Every row gives one point. A path goes straight from each point to the next, and from the last back to the first. The post is the endless flat space through its rows: a point in 2 columns, a line in 3, a plane in 4, and so on, so that a path can go around it. How many times does the path go around the post? Going back the other way cancels.

Post, 2 rows:
-47	-122	-5
56	169	175
Path (23 x 3):
-114	-156	49
34	-175	213
162	23	-81
-33	252	-52
-244	-46	8
-176	-169	210
-77	118	264
-2	-197	72
172	167	88
-45	113	-192
-216	-72	-46
-188	-257	75
12	159	349
163	-274	118
246	-30	-75
197	-128	15
-22	-221	-221
-242	186	91
-45	33	171
44	-240	258
97	-126	-48
28	158	-57
-235	-109	-79
Times around: 4

Post (8 x 9):
43	-43	68	-62	43	16	252	179	-31
-98	-108	117	54	-95	-22	66	-105	166
2	7	4	190	-72	-73	-46	-47	92
-155	27	25	96	-172	181	132	11	-106
-3	-254	127	-145	230	-129	-179	144	-164
-2	81	-10	-33	-64	211	13	-152	-73
-82	176	20	58	-334	-15	137	-89	198
-110	-59	-4	-101	270	-16	40	178	-91
Path:
-151	-276	53	-20	105	59	327	529	-365
186	25	97	251	-93	-209	21	67	-186
-68	-64	192	31	-13	97	318	197	-175
-129	-25	113	-96	-31	76	24	-60	103
-128	-215	24	-383	366	-4	-86	170	-76
68	90	-81	-274	-1	46	178	1	-128
-71	-317	274	377	-79	154	126	-154	-238
92	203	41	32	132	31	188	72	51
-156	-97	15	-25	81	28	6	265	-69
-159	-50	6	-24	-190	-166	44	293	-42
43	-36	-7	-175	25	-322	13	72	98
-129	58	151	194	-70	-96	293	-116	186
276	33	117	-45	-258	-17	-249	-166	-198
-88	-84	87	140	-291	-174	268	435	-388
-33	-233	-33	-50	10	85	127	181	-200
-52	-108	68	167	29	133	87	141	65
-24	207	51	-126	-137	96	-194	-145	-64
-26	-24	148	-118	81	134	316	59	-139
184	-130	25	-142	64	-218	-203	-89	44
194	-85	-97	-13	-77	-96	-345	193	-307
-285	190	-110	-55	-177	26	-83	124	31
2	-103	15	-204	59	-158	64	151	-4
-215	-222	95	334	-107	198	166	-183	23
96	-15	49	30	145	120	34	-99	-45
285	-94	164	-97	79	-80	302	111	297
-268	-273	71	-40	-84	-37	-136	117	-16
Times around: 2

Post (17 x 18):
109	-48	-209	257	50	-186	318	-282	58	-1	-11	77	-67	-3	174	90	82	-24
11	7	28	-111	27	8	-211	-100	-80	38	-29	-14	-45	64	-38	-265	185	-284
-61	-187	-89	66	23	-2	-129	-237	-148	49	-4	-39	50	81	167	-198	-93	-166
-3	-418	-6	-112	-179	-76	-221	53	-25	200	-39	243	24	71	116	61	276	8
81	-304	-63	39	-20	-71	-213	17	46	-117	125	-187	-86	-16	-215	-244	24	-106
45	-108	140	88	61	-47	-147	23	51	4	27	25	83	49	162	-184	-45	-226
-53	-91	262	-5	-112	11	131	9	-114	126	-41	-183	263	68	-12	-136	135	141
-28	-122	81	-29	79	30	-91	-98	93	127	-38	-157	129	-68	116	63	172	104
-203	-349	57	-9	4	-215	-214	-130	89	-129	-6	31	74	55	181	-52	236	223
181	132	-53	-13	-107	119	-185	27	231	24	137	-44	-114	160	-126	-275	-137	-120
-117	158	-239	158	-25	205	142	118	-71	-110	117	-175	141	-104	100	275	-122	54
-186	16	-87	11	77	97	134	33	134	29	-44	-114	-293	-283	-21	334	-92	-3
172	-10	-139	84	-43	-70	90	54	-151	44	288	-81	-219	-183	-69	-37	-118	77
247	-29	-2	-63	-25	7	-125	5	-8	-95	-45	-13	19	-114	4	-70	-145	-27
27	-174	-33	-213	151	296	-58	262	0	125	-157	-396	132	164	55	-72	-12	163
178	-241	119	-21	-23	221	-129	38	-28	-23	4	-78	-242	-162	-116	-283	7	24
48	-170	182	25	112	59	-212	-114	-101	-13	-38	-62	5	82	55	14	-63	15
Path, 23 rows:
-311	-158	121	27	90	88	83	79	217	-49	-201	-69	-35	-170	147	188	161	203
-183	70	-75	171	16	40	-55	-220	-57	330	80	-11	-8	-43	236	201	93	-186
-217	-100	-69	-82	17	53	-176	134	119	-142	158	-293	3	222	251	67	-276	204
3	-399	158	34	-117	158	-175	195	-142	91	178	40	-110	78	-44	-310	-180	-101
34	-90	40	135	-46	58	-112	-161	-53	136	238	104	-152	58	-58	-66	73	125
-140	26	-112	90	238	96	188	155	209	-171	30	-46	-278	-123	58	-300	-97	-201
160	29	-133	18	236	74	41	-240	-113	83	-201	-258	101	-86	3	34	345	277
63	-76	-61	160	-50	-131	29	-108	-71	109	128	-238	342	-75	328	54	-112	277
45	-140	143	-251	191	-13	-205	156	68	-4	-12	-165	-87	-248	217	-496	150	-78
-127	-130	-192	-9	94	-18	-84	40	269	-273	-66	0	2	-86	16	54	26	-142
-84	-57	303	53	-137	187	15	-278	-11	4	-17	177	-128	-54	56	-607	104	-247
23	-178	-79	200	100	-51	30	74	26	12	-39	23	53	197	-184	34	51	-155
100	-87	-205	96	31	-299	-271	-265	-110	167	193	117	-142	-240	86	-84	94	-501
153	-242	150	-149	62	-52	-136	135	180	-10	-118	-249	-91	162	36	230	-17	116
159	62	-31	-121	-225	-35	-141	-37	-211	-67	122	7	143	-181	-98	-54	-160	-181
39	62	197	41	9	345	131	-258	61	131	-96	65	-82	32	57	-480	134	249
160	-119	317	166	40	35	-70	117	-3	-110	-71	173	-311	28	-115	-90	-6	-131
41	-113	-19	94	-109	-216	179	-303	-172	202	-133	98	194	-33	136	41	411	260
206	-114	-102	120	-88	-194	5	36	-10	-200	-10	-49	23	13	330	18	-287	162
-206	-228	-181	64	176	-21	-48	-201	54	-55	-64	-219	165	28	214	179	-59	-117
347	-385	-167	-215	309	-324	-313	-91	-136	-205	-67	-210	190	30	64	96	-47	282
257	-20	372	166	138	-64	81	-117	-8	162	13	77	-285	-131	-74	-205	165	-76
319	-160	167	58	-69	-18	-435	81	-83	-59	64	-58	480	289	39	-254	60	22
Times around: 4

Post (17 x 18):
-5	24	43	231	137	69	110	113	17	33	59	-300	176	-86	-123	21	110	47
-84	-42	172	-91	27	-27	-16	66	127	-187	-84	-253	-167	-74	81	-110	16	285
-85	98	-90	206	20	-207	-67	91	-173	-34	80	-94	198	18	-74	-26	-58	225
-29	48	165	-29	263	-32	32	98	-86	38	-161	298	43	101	198	111	135	30
60	-5	-88	30	153	225	44	88	-106	-112	90	-351	56	-28	34	80	-73	273
305	121	11	-50	74	-85	44	47	33	121	0	35	27	103	390	-62	162	153
-4	7	-43	-45	36	-252	-96	106	-185	-167	-43	10	291	190	-77	-74	15	-181
112	107	55	13	192	130	19	5	-25	47	81	297	68	133	-163	95	-125	0
40	-152	102	-169	-43	-377	1	95	-274	-58	103	-49	58	-22	222	-179	-99	13
101	-82	132	-53	-62	-101	141	66	135	-224	-76	206	118	135	7	143	-215	7
12	-56	-105	-28	-136	7	155	130	55	143	63	-33	-47	-48	149	-109	-41	-94
-32	-78	-189	-13	226	-7	-14	5	66	98	14	-148	6	146	-46	98	-316	52
77	-3	-89	14	59	-172	83	-106	-78	-312	18	95	-50	101	47	-45	-168	-10
-43	-235	-120	-6	-45	152	68	8	44	43	227	-65	127	139	-144	-122	-133	13
130	103	66	-247	-16	39	318	-39	83	-7	-55	148	118	129	162	73	35	96
-118	59	362	181	-61	186	72	79	121	40	-156	-218	185	6	86	-180	-135	58
-110	-150	103	-80	18	110	94	94	28	-62	-10	92	309	-154	-105	-167	-132	44
Path (28 x 18):
150	-159	10	-5	14	73	-152	266	-101	-141	-211	-235	351	140	390	262	-79	-130
313	-35	168	-193	1	80	30	99	-114	-315	225	120	-99	226	145	178	-8	-97
219	-65	318	-40	39	89	215	36	74	-161	87	-64	74	-82	0	326	-190	120
-44	-281	-139	54	138	-196	-125	-15	-220	-117	211	147	127	0	-283	-52	156	-15
26	-205	93	-56	253	194	-175	83	-225	247	61	-131	181	249	79	-317	-221	201
211	121	-210	143	142	-46	293	93	22	-181	-76	170	80	99	199	241	-88	118
30	83	-284	3	69	-174	52	113	-259	-142	2	38	-29	-34	-126	-1	-154	60
-118	-158	300	-12	-175	51	91	4	171	-674	-228	15	2	-3	-118	-235	-21	42
168	19	33	65	-78	250	102	51	-130	-246	135	244	-132	26	225	-74	-353	267
189	122	-88	-70	135	177	300	112	-78	293	176	-234	200	144	369	178	-229	120
-291	-108	-113	-152	-174	-210	-215	213	56	132	232	401	108	-187	-211	-243	36	-131
105	250	-243	141	325	140	13	15	-40	234	49	-97	311	321	195	-95	-145	-153
-215	-67	31	224	314	-98	-150	202	-22	310	78	-209	177	37	75	-35	-332	102
-92	161	-39	190	16	-19	-159	-62	56	-344	-55	-29	11	-104	-129	-204	-115	-101
81	52	198	-128	108	-80	10	-175	-20	-292	-107	-199	284	254	-79	-56	-20	59
3	-100	149	-31	-59	403	434	-95	133	-97	-71	8	-136	-100	216	-78	3	-30
23	-68	-10	67	36	168	33	-70	134	112	114	219	57	-93	41	-307	-79	-62
-29	9	-13	34	-122	-413	302	200	37	-615	-96	5	27	-82	-15	360	137	106
189	165	76	-132	11	210	105	1	166	-144	121	193	-124	-57	55	-13	-17	47
146	-111	-125	-23	143	-128	17	93	-190	243	64	-42	81	135	286	139	176	3
-6	-178	-100	-89	207	288	34	43	-14	169	-192	119	82	68	54	29	-160	166
-16	-196	67	-158	-42	-86	316	102	131	-283	-194	-409	136	-73	117	-137	103	-72
-100	28	64	183	154	58	56	100	36	222	22	-165	92	-116	30	-210	-251	-146
102	171	-73	-139	129	273	344	20	-20	19	73	127	258	52	28	-180	273	120
41	11	-231	-150	27	-346	-277	350	-496	-249	281	121	-122	62	-173	-83	52	61
169	43	36	-34	103	130	-70	182	-219	153	179	24	212	189	100	158	-392	135
-89	-82	45	-109	39	103	192	-12	-109	86	39	-52	218	6	287	-116	99	-149
-32	-211	20	-110	3	94	225	106	62	82	-67	-214	152	-104	200	107	39	116
Times around: 2

Post:
-60	84	-120	-109	224	47	-493	-122	-23	119	315	-78	-68	189	17	160	53	30
157	138	107	41	-105	-167	38	233	-104	80	-24	-167	118	77	-284	48	-23	188
281	246	-106	96	-263	-116	71	66	4	-202	9	-80	194	-213	48	77	87	45
-16	211	19	53	9	65	-154	54	0	53	146	-134	-81	33	137	195	42	75
-100	-110	-24	3	67	-69	-80	264	-61	135	-74	21	-13	-52	-81	111	29	195
131	184	30	-81	-84	9	-74	-47	-102	206	346	-173	25	126	89	125	-128	24
41	-48	92	37	-46	72	80	102	-209	-169	353	-159	-42	63	-11	10	27	17
118	-195	-68	270	15	105	99	50	114	46	-27	81	-124	67	0	85	-92	-81
-38	-228	-45	-9	-21	-30	94	73	-93	29	12	-97	-51	39	-88	152	336	159
-258	205	-196	-68	88	-70	-214	-119	102	-57	409	30	-107	88	192	218	68	-218
-77	-16	-280	41	160	-142	176	229	210	-91	196	-62	-113	8	-5	-107	19	-1
50	-106	26	110	-91	-108	308	-125	65	64	70	-91	-150	-135	-191	-110	154	-36
-54	27	-2	-212	30	102	-122	7	36	-43	-63	114	-112	87	35	83	301	249
-159	182	-189	146	60	-59	230	-11	86	-109	-82	-6	7	-145	-28	-7	121	-141
193	149	263	19	-213	182	7	-201	70	27	-89	-24	197	-105	-60	374	-22	160
-107	46	-197	126	-136	-31	36	26	85	98	351	-130	53	-12	119	-158	161	-197
113	28	-76	26	110	8	-11	44	209	-41	109	-207	-21	50	53	-174	65	-258
Path, 23 rows:
64	297	194	240	-78	143	-86	-60	-132	54	16	7	21	101	-57	186	87	116
-1	209	106	150	-28	111	-107	-33	-20	-124	34	45	147	67	14	142	-144	-6
-445	122	45	-13	316	90	-76	91	-78	-15	53	-325	58	14	101	154	43	-11
-143	149	57	116	221	-26	-295	-8	-174	6	194	-213	134	138	-89	275	22	-84
-318	-159	-419	2	64	-276	122	73	-17	269	412	-79	32	-94	22	139	240	-123
-72	142	-111	155	-62	-362	216	-33	47	243	-259	-26	188	-153	-275	-194	215	145
-247	143	81	140	112	233	-83	-47	-9	216	-44	-208	-131	108	123	-156	-17	-124
26	118	-128	340	-234	357	-16	-116	158	-309	80	-195	78	-115	64	23	361	-199
-275	205	-257	30	168	72	473	177	332	-208	96	-209	12	-91	96	286	145	-227
17	-167	-66	48	-269	-35	6	-118	-6	28	-164	79	73	-248	-102	225	231	42
202	-53	234	105	-134	132	-378	-69	-55	-172	-196	-91	89	85	13	232	294	118
-178	89	-174	-44	376	-108	-42	206	55	-52	102	-57	-90	85	-79	27	220	200
41	120	-273	-87	41	-63	-56	239	92	-278	378	-36	-5	-100	120	108	69	101
-12	127	8	-74	-197	47	-146	-243	24	165	119	191	21	113	-167	-61	237	-130
-37	195	-14	214	-58	-13	127	51	94	19	165	-21	201	187	-24	59	-37	-33
38	157	-14	-35	-40	120	-138	-43	241	-48	393	-161	24	152	189	47	243	-85
64	221	3	-90	-244	210	134	39	218	-59	524	-54	-73	-85	108	-85	-146	-41
-136	-26	-425	-23	129	-267	285	83	-4	162	109	-14	-13	-81	-44	-56	115	-261
6	7	-11	-135	-33	50	-253	-236	179	115	267	87	18	-76	178	-74	230	-157
246	213	401	275	27	87	156	124	-181	176	-422	-252	12	76	-76	84	-184	196
-46	-13	33	-39	302	-43	-382	-192	64	2	10	123	-75	-150	-47	90	158	-56
125	81	-119	-72	39	207	45	165	228	93	-187	125	75	-163	93	215	56	152
324	-70	-401	417	37	-17	-292	362	10	-302	82	-97	-1	-200	-39	114	87	92
Times around: 0
